Each row of a before or after table is a point. The points were changed in one or more steps. Then noise was added and the rows were shuffled. The steps act on columns, c1 being the first. Name the steps. A step turns or swaps two columns, mirrors them in a line or flattens them onto one, adds a multiple of one to another, or multiplies or shifts one. Angles are multiples of 10 degrees, from the lower column toward the higher: turns from -170 to 170, lines from 10 to 170 but not 90. Use the fewest steps. Two steps may share a column if one is a turn and the other turns, adds or multiplies; they go together, in the order done. Otherwise the lowest column goes first.

Before:
[[ -2  40 -33]
 [-15   2 -28]
 [-33   3 -25]
 [ -5  35 -31]
 [ 10  -1  18]
 [ 29  41 -20]
 [-13  37  26]
 [-31  37   9]
 [-34  -3 -30]
 [ 28  37 -19]
 [-17 -18 -10]
 [  9  24  11]
 [ 25 -17  -8]
 [-11   7  22]]
After (14 x 3):
[[ 25  18 -20]
 [ -7 -13 -71]
 [-12 -30 -62]
 [  5  10  45]
 [ 10 -23 -24]
 [-26  39 -48]
 [ -9 -34 -74]
 [-10  -7  56]
 [-28  41 -48]
 [-21  17  25]
 [-46 -17  23]
 [-38   9 -78]
 [-38  13 -81]
 [-40   0  66]]
Steps: turn c1 and c2 by 70 degrees; multiply c3 by 2.5

Before, 11 rows:
[[ -9 -27  46 -30  19  13  -7  14]
 [-21   7 -23  -9   8 -18 -42   5]
 [ 21  -6 -20  -6 -22  22 -48  27]
 [-35 -37  30  12 -13 -14  15  -2]
 [-39 -13  41  17   4   2 -33   4]
 [-23  44  24  45 -28 -18  17 -42]
 [ 25   5   2  -8 -17 -22 -46   2]
 [-13  44 -32   2  -7 -24 -31  26]
 [ 37 -14  -4   4  19   5 -41  47]
 [-34  49  28  48 -55 -57   3 -15]
 [-19 -17  37 -20  -6  16 -16  26]]
After, 11 rows:
[[ 28  -1  76  25 -12  -2 -29  19]
 [  7  67 -45  10   8 -25 -43 -13]
 [ 36  40  84 -18  -8 -25 -32  -7]
 [ 34 -56  62 -16  21 -13  18   1]
 [ 37  47  58 -49  78   5   7  -9]
 [-36  47  -6  -5 -10   3 -62  29]
 [-19  77   6   7  23  13 -42 -14]
 [  4  92 -68  -6  22 -11 -36  14]
 [ 23  20  48 -37  26   5  31 -36]
 [  4 -14  96  29 -15  -9  -9  14]
 [ -7  66 -45   8 -10  36 -51   9]]
Steps: turn c5 and c6 by 120 degrees; turn c1 and c6 by 150 degrees; add -1.5 times c7 to c2; turn c7 and c8 by 20 degrees; multiply c3 by 2; multiply c4 by -1

Before:
[[ -7 -11  20  17  12   9 -11   5 -17 -11   7 -15  15 -16]
 [-10  -1 -20  20  15  26 -18   1  -8  -1   1   7   6   2]
 [  7   5   7   1  35  13 -29  21   3  -3  14 -16  33 -20]
 [ 11  22 -24 -13  12  -8  28 -18 -17  19   0  23  -2 -16]
 [-14  35 -11  -8  -9  -8  -7  -1 -17  -1 -22  25 -29  18]
 [-23  -2 -18   4  10  -9 -14   6  19  -7  12 -18  23 -35]
 [-11  -4  -7 -37  28  13  16 -13   4   4  20   8   4 -20]
 [ -8   4 -11  16   4   5   4  39  -7 -11  -5   2  -3   9]
 [  7  19 -25  -3 -13 -17  -7   4 -11 -11  11  39 -34  -2]
 [  4   2   9  18  24  18 -12  10  22   4  10 -25  -1 -23]
 [  5  -2 -22  -3 -19 -15 -13   9 -15  15 -13  18 -24  25]
 [ 12  20 -26  -5 -22  -5   1  -6 -10 -21 -12  11 -17  29]
 [ -9  17 -16   3  -2   9 -12  13 -19   3  20 -17  -7   1]]
After, 13 rows:
[[ -7   4  13  16   6   6  -5  40  11  -4  -9  -1  -3   8]
 [-11  -4  82 -38 -22  13 -30 -13  13  -3  24   7   4 -19]
 [  7   5  96   2 -42  13  48  21 -31   8  47 -15  33 -20]
 [-14  35 -22  -7  20  -8  21  -1   8 -14 -52  22 -28  19]
 [ 11  21  42 -12  11  -6 -41 -18  42  -5  -1  23  -2 -14]
 [  5  -1 -47  -4  40 -15  30   9   1  -4 -37  18 -24  24]
 [  4   2  64  17 -33  17  12  10 -31  14   9 -21  -1 -23]
 [  7  19 -28  -3  38 -17  17   4   3 -23 -23  32 -33  -4]
 [ -8 -10  26  17 -32   8  28   5   4   3  22 -14  15 -16]
 [ 11  20 -53  -4  48  -4   3  -6  10 -13 -29   4 -17  29]
 [-22  -2  35   4   6  -8  14   6 -31   6  35 -17  23 -35]
 [ -9  -2  48  20   3  26  35   0 -10  -4   8   6   5   3]
 [ -9  16  -1   3  17   9  31  12   5   9  14 -15  -8   2]]
Steps: multiply c5 by 3; turn c3 and c5 by -110 degrees; multiply c7 by 2; turn c7 and c9 by 150 degrees; multiply c10 by 0.4; turn c10 and c12 by 30 degrees; add 1 times c13 to c11

Before, 12 rows:
[[-23 -13   0 -23 -26  -3   9  19   2   1   2  21 -14 -15   0 -13  -3   6
   -6 -14 -13   9 -13   7]
 [ -5  -9  11   2   6  11  -1  95   5   4   3  20 -18  -6  -2  -1  -1  -5
   -9 -12  -7 -23 -11  -2]
 [ -3  -5   3   9   8  -3   6  -2  -1 -16   7 -47 -14   7  -2  16   4  -7
   -1 -13   5  10 -45  -4]
 [-13  -6 -16  12   1  -3  -2  -4   3 -40  -3  22  58   4  -2  -1  -3   2
   -6 -13  -5 -13  -5  13]
 [-15  -6   2 -24   0  -4   4  -3  -1 -38  18  23  -8 -10  -7  -1  12   5
  -10  -5  -6   6  -9  -8]
 [-23 -20  14  -2  10  -5   8   5   0   7   1  14 -15  -2  -2 -16   1   3
  -13  -2   5 -12  -8  23]
 [ 26 -19  11   5  -8   2  -1   8   0   7  13   5 -12  -6  23   4   5   2
    0  -6   1 -12 -22   4]
 [-13 -12  13  -3  10   5   2  -9  31   4   1   9 -16 -11   4 -15   6 -21
    3 -10  10  11  -5  -5]
 [-20 -10  11  11 -44   0   2  -9  10   5   9  11  12  11  -1 -12   9 -17
    1  -4   4   9 -11  -2]
 [ -6 -12   2  16   4   1  14  -9  10  -8   1  14 -18 -12   3  -7   3 -16
  -19  -7  -2   3 -10   2]
 [-20 -10   3  -4  10  12  10 -15  17   5   0  19  -2 -10  -7  11   7   5
    1  12   5   1 -13  -6]
 [  2 -17   7  -4  -5  -4   8  -7  -2   8   5   6 -13 -14  -7   5  21 -22
    3 -10   8   9  -6 -11]]
After (12 x 24):
[[ -1  -5   1  10   8  -3   6  -5  -1 -17  24 -36 -25   6   1  -2   3  -8
   -3 -14  -8  -9 -46  -4]
 [-24 -21  15  -3  10  -7   8   7   0   7   9   5  16  -1  -3  -2   3   0
   -7  -1  -9  13  -9  23]
 [ -5 -11   3  16   5   2  14  -4   9  -3  11   9  21 -11   1   1   2 -17
  -18  -7  -3   4  -9   4]
 [-18  -3   1 -23  -1  -3   7  -2   0 -41  -2  -2  31 -10  -8   2  10   4
  -12  -4   6  -4 -10  -8]
 [-13 -14  13  -3  10   3   3 -10  30   1  12   4  11 -10   3   2   6 -21
    1  -7  -8 -12  -5  -5]
 [  6 -18   6  -4  -6  -4   9  -8   0   8   9   1  13 -12  -8   2  21 -21
   -1  -8  -7  -9  -6 -10]
 [-13  -7 -16  11   1  -1  -4  -4   2 -39 -59  15  -4   4   1   0  -5   0
   -3 -12   1  13  -5  12]
 [ -7 -10  12   2   4  10  -1  94   3   3  10   8  23  -7  -2  -3   1  -5
   -5 -13   3  25  -9  -1]
 [-25 -11   1 -22 -24  -3   9  20   1   2   5  11  20 -14   0  -1  -5   7
  -13 -15   8  -5 -15   9]
 [-19 -11  13  12 -44   3   2 -10  15   6 -19  -2  10  11  -1  -1  11 -16
    0  -4  -5 -11 -11  -3]
 [ 24 -19  10   6  -7   1  -2   9   0   7   8  -5  14  -5  22   0   5   0
    3  -6  -1  12 -19   3]
 [-20 -12   2  -4   9  11   9 -13  17   5  -1  13  16 -14 -10  -1   7   7
    5  13  -2  -1 -14  -7]]
Steps: turn c11 and c12 by -50 degrees; turn c11 and c13 by 110 degrees; multiply c16 by 0; turn c19 and c21 by 160 degrees; turn c19 and c22 by 160 degrees
